Each row is a point. Two turns around zero, p and q, are shown by what they do to some points. Where does a point land after both, in the order given? Backwards means that the second turn is done in reverse. Each puzzle has new turns, and all numbers are rounded.
In the rows, 128 means zero.

Turn p:
[138 101 105] -> [149 158 128]
[108 113 142] -> [150 109 128]
[119  57 135] -> [197 135 148]
[115 177 121] -> [ 88 113  99]
[160 193 137] -> [ 56 124 136]
Turn q:
[125 162 131] -> [101 148 122]
[152 156 104] -> [125 153  92]
[91 81 86] -> [138  58 112]
[149 107 204] -> [155 158 199]
[123 134 115] -> [121 123 115]
Where do these land?
q, then p backwards: [151 175 159] -> [177 128  91]
p, then q: [134 111  71] -> [101 159  84]
p, then q: [ 81  95 120] -> [173 143  94]
q, then p: [147 131 162] -> [ 99 107 143]

Turn p:
[ 87 157 176 142 164 109] -> [ 48 121 135 129 140 135]
[173 122 108 177 117  78] -> [163  99 182 118 177 124]
[150  78 156 126 130  92] -> [131 100 179 127  99 100]
[161 145 112 128 128 180] -> [160 162 117 121 121 172]
[ 87 140 114  71 134 130] -> [109 120  66 114 107 109]
[136 153 106 139  74 149] -> [162 173 114 129 161 118]
[102 100 124 113 149 157] -> [122 119 104 158  92 138]
Turn q:
[127  91 160 110 103 135] -> [110 154 155 101 109 152]
[123 125 131 117 129 101] -> [123 122 118 107 116 116]
[103 129 139 144 196 144] -> [133 137  75 125 176 152]
[143 118 155 161  78  96] -> [ 98 137 132 145  62 129]
[113 147 107 133  69 133] -> [166 121 159 148  87 123]
[125 111  86 106 139 129] -> [138  89 143 109 149 131]
[131 183 161 118 225 140] -> [129 168  60 129 207  93]
[157 119  85 134  86 145] -> [128  95 181 157 118 129]
Where do these land?
p, then q backwards: [150  54 201 114 144 120] -> [163 116 122 124  29 103]
p, then q: [ 91 158 113 162 129  93] -> [127 106  80 108 160 154]
p, then q: [121 127  85 141 114 130] -> [101 102 123 145 152 127]
q, then p: [139  68 171 111 106 129] -> [ 90 177  85 128 109 110]
p, then q: [ 91 161 108 121 102 167] -> [160  86 113 161 150 105]
q, then p: [118 137 119 169 140 140] -> [151 126 134 154 144 155]
q, then p: [135 149 107  83 160 134] -> [113  81 140  97 108 137]
p, then q: [180 170 119 122 130 110] -> [124 153 151  94 173 104]

Turn p:
[ 97 181 101 132 134 145 113 133 167] -> [167 117 117 145 125 111 125 183 163]
[183  89  81 133 111  85 118 159 108] -> [104 116 133  50 128 165 123 139  84]
[121 102 158 141 173 137 132  89 126] -> [136 136 112 159 170 115 145  87 112]
[ 80 116 164 143 148 125 118 127 127] -> [156 177 129 155 141 126 134 110 132]
[ 97  94 143 107 127 132 150 103 144] -> [146 129 134 155 135 123  90  89 121]
[122 181 105 150  98 178  83  87 146] -> [122 115  75 173 101  93 131 194 128]
[ 97 141 164 111 142  99 140  89 128] -> [147 145 104 137 129 104 122  79 160]
[ 85 177  95 134 126 171 133 114 133] -> [143 112 102 178 123 138 118 172 168]
[169 107 118 155 103 104 150 174  74] -> [ 66 145 151  80 129 178 136 131 119]
[157 123 129 108  98 123 118 182 125] -> [115 126 173  95  90 138 134 143 115]
[136 104 157  81 169 123 134 115 117] -> [149 108 139 132 129 127 152  64 118]
[192 120 120 142 107 113 147 164 141] -> [ 85 111 166  77 137 120 126 147 115]
Turn q:
[128 132 126 157  95 144 120  89 123] -> [157 169 127 124 139  97 124 116 127]
[ 87 106 178  86 225 180 100 125 108] -> [141  97 133  62 128 199 146 173  45]
[158 127 153 150 118  94  91 156 144] -> [142  95 168 128 149 131 113 103 167]
[170 139 140 126  75 109 146 132  91] -> [149 147 161 177 105 109 138 139 166]
[112 105 143  98 130  96 170 130 156] -> [ 88 100 121 144 147 109 126 173 128]
[118  95  92 102 109 107 124 116  99] -> [117 135 112 116 114 107 182 141 155]
[160 119 101 136 131 127 152 124 143] -> [108 142 117 161 148 134 139 111 133]
[ 91 127 144 124 158 193 120 156 140] -> [105 131 142  86 109 154 106 123  67]
[122 166 105 194 121 123 119 128 107] -> [170 128 108 140 108 105 113  69 125]
[134 164  98 108 118 107 138 124 170] -> [103 136  90 141 134 134  93 130 166]
Where do these land?
q, then p: [166 157  91  98 146 154 134 126 141] -> [130 112 116 177 128 127 129 181 142]
p, then q: [151 112 122 114 117 151 178 104 143] -> [143 106 133  83 157 108 154 127 112]
p, then q: [151 139  93 153 156 141 128 138 182] -> [103  71 150 139 131 161 157 124 122]
p, then q backwards: [110 103 141 144 119 152 108 160 117] -> [154 125 144 117 126 170 149 124 110]
p, then q: [131 128  92  90 143 138 140  96 138] -> [116 141 139 116 160 125 177 110 131]
p, then q: [100  80 169 121 138 148 129  88 139] -> [200 130 105 141 147 119 141 105 127]
p, then q: [164 157 147 143 127  85  89 173 115] -> [ 91 126 120 159  90 131 101 187 144]
p, then q backwards: [144 173 123 163  79  88  84 134  85] -> [ 83 129  75  56 109 154 125 113 119]
q, then p: [106 184 144 114  85  96 118 141 114] -> [133 140 143  86  96  90 108 159  91]
p, then q: [ 97  62 114  98 147 132 168 109 146] -> [187 149 142 102 170 159 162 114 113]
q, then p: [ 89 113 171 170 150 123 132 139  88] -> [ 82 139 131  97 119 153 133  76  97]
